Every row gives one point. Two turns around zero, p and q, are shown by what they do to some points. Where does a point land after both, in the order given? Backwards means that the second turn is done in reverse. Each puzzle has new turns, and all numbers are rounded.
In the rows, zero is written as 128.

Turn p:
[149 175] => [ 78 140]
[114  58] => [199 127]
[162 145] => [105 158]
[ 95 120] => [142  97]
[120 142] => [116 118]
Turn q:
[117 185] => [186 133]
[143  92] => [ 91 117]
[ 88 104] => [109 170]
[164 132] => [128  92]
Where do these land?
p, then q: [113  78] => [117  77]
q, then p: [104 165] => [101 163]
p, then q backwards: [167 141] => [ 94 104]

Turn p:
[181  85 141  87] => [127 183  81  92]
[131 154  73 175] => [190 109 161 154]
[149 123 138 108] => [122 149 120 107]
[ 86 145 147 147] => [104  86 143 143]
[ 91 141  80  89] => [115 163 163 180]
[ 96 163 161 132] => [ 92  94 157 121]
[161  85 155 158] => [147 112  72 100]
Turn q:
[ 87  91 154 166] => [163 148  82 166]
[130  83 131 165] => [140 178 109 149]
[139 154 134  77] => [ 92  87 135 107]
[140  95 145 139] => [119 158 103 132]
[138 184 153 119] => [139  90 127  79]
[134 161  51 102] => [115 107 212 135]
Where do these land?
q, then p backwards: [ 83 116 103  83] => [ 61 131 122 147]
q, then p: [145 104 167 181] => [159 162 183 121]
p, then q: [158 103 128 147] => [103 138 161 121]
p, then q: [118 146 140  98] => [142  98 110 135]
p, then q: [135 125 133 197] => [ 84 181 128 138]
q, then p backwards: [130 173  98  63] => [ 87 184 170 151]

Turn p:
[119 105 150 124 110  91 177 175] => [ 82 122  71 125  85 125 138 132]
[ 92 134 160 116  93  98 143 108] => [ 85  80 137 146 110 115 122 141]
[140 169  66 158 139 125  93 175] => [189 140 107  65 144  89 118 121]
[127  96 179 134  65 118 177  77] => [ 39 118 172 144  85 151 124 139]
[148  93 141 131 142 111 138  83] => [109 155 147 157 125 151 118 166]
[120 133  91 132 177 180 134  97] => [194 145 155 151 122 158 113 107]
[159 175 112 136 100 167  75 203] => [148 129 112  49 178  99 159  73]
[147 149 132  82 174  79 155 140] => [128 116  61 147 150 152  87 151]
[125 137 127 154 192 161  82 119] => [200 134 147 134 158 147 161 143]
[103  87 123 113  87 149 105 103] => [104 141 171 162 123  91 142 106]
Turn q:
[ 91 137 130 162 102 140 138 116] => [130 104 118 144  92 155 118 152]
[115 104 121 101  52 124 134 142] => [120 151  95 164 107 142  77  91]
[130 147 149  97 198 118  91  93] => [133 171 156 110 169 109 170 178]
[ 76  65  58 129 118 144 151 175] => [121 114 181 193  84 152 128  58]
[191 125 107 127 139 191 160 165] => [134  89 120  96 170 160 152  58]
[130 155 119 147  66  68 154 128] => [138 123  77 122  66  89  95 122]
[119 147 131 158 139  75 135  81] => [122 121 111 127  95  82 149 178]
[190 141 174 139 162 123  85  71] => [ 85 135 106  77 185 103 150 185]
[117 136 159  95 189 155 152 100] => [165 133 135 148 181 135 176 160]
[140 159 123 125 123 142  82 141] => [121 154 138  81 126 151 117 131]
[109  91 136 127 120 127 126 196] => [139 115 172 148 133 129  77  93]
Where do these land?
p, then q: [111 134 133 135 149  96  68 158] => [145 113 149 126 131  70 145  86]
q, then p: [106 129  79 170 154 163 153 213] => [ 52 156 185 167 141 173 157 127]
p, then q: [180 106 151  92 127 184  77 132] => [172 104 133 122 147 129 199 181]
p, then q: [ 87 108 166  87 150 120 122  87] => [105  54 158 134 116 130 113 142]
p, then q: [108 118 128 136  55  91 130 102] => [139 150 146 166 105 106  68 158]
p, then q: [108 160 101 107 175  92 120 168] => [ 84 136 147 102 117  97 155  74]
q, then p: [ 97 140 117  71  76 158 180 118] => [163 166 184  69 123 144  95 112]
q, then p backwards: [156 162 152 133 129 171 177 110] => [127 169 158 125 177 126 119 173]
p, then q backwards: [151 144 128 184 144 128 153  72] => [ 77 162 140 152 136 152  80 150]
p, then q: [138  68 163 136 126  85  96 136] => [192  98 154 131  86 114 120 115]
p, then q: [164 140  90 159 123 120 132 113] => [144 173 127  96 149 135 109 129]
